Rows are points. Each copy is the shape, with its points in the same order, stretched, turned, moved and blurred by noise. Say if it was mirrored as well.
In the rows, 128 means zero.

Shape (7 x 2):
[[156 155]
 [121 132]
 [118  89]
 [110 101]
 [169 155]
 [118 107]
 [134 133]]
Copy 1:
[[155 146]
 [111 125]
 [ 96  78]
 [ 87  95]
 [170 149]
 [ 97  97]
 [122 126]]
Copy 1 is: only turned
Copy 2:
[[110 148]
 [118 124]
 [146 116]
 [136 113]
 [110 155]
 [134 117]
 [119 132]]
Copy 2 is: only turned
Copy 3 (7 x 2):
[[ 83 149]
 [127 156]
 [164 112]
 [165 130]
 [ 73 135]
 [156 128]
 [116 143]]
Copy 3 is: mirrored
Copy 4 (7 x 2):
[[200 130]
 [135 132]
 [ 95  96]
 [ 98 109]
 [211 112]
 [114 108]
 [153 127]]
Copy 4 is: only turned

Shape (9 x 4):
[[ 94 114 127 124]
 [161 160 180 109]
 [150  99 107 136]
 [123  72 114 169]
 [144 121 109 160]
 [114 167 151 106]
 [133 151 159 100]
 [108 158 165 117]
 [ 90 135 144 137]]
Copy 1 (9 x 4):
[[ 97 116 148 157]
 [138  63  74 137]
 [135 129 141  93]
 [ 84 156 159  85]
 [133 149 126 103]
 [132  86 102 183]
 [131  73 102 157]
 [108  88 101 180]
 [ 91 120 128 170]]
Copy 1 is: only turned
Copy 2 (9 x 4):
[[149 139 136 126]
 [115 152  80 131]
 [152 109 107 146]
 [183 107 120 137]
 [154  96 107 124]
 [114 150 117 115]
 [119 149 104 128]
 [128 156 111 115]
 [146 139 130 111]]
Copy 2 is: mirrored
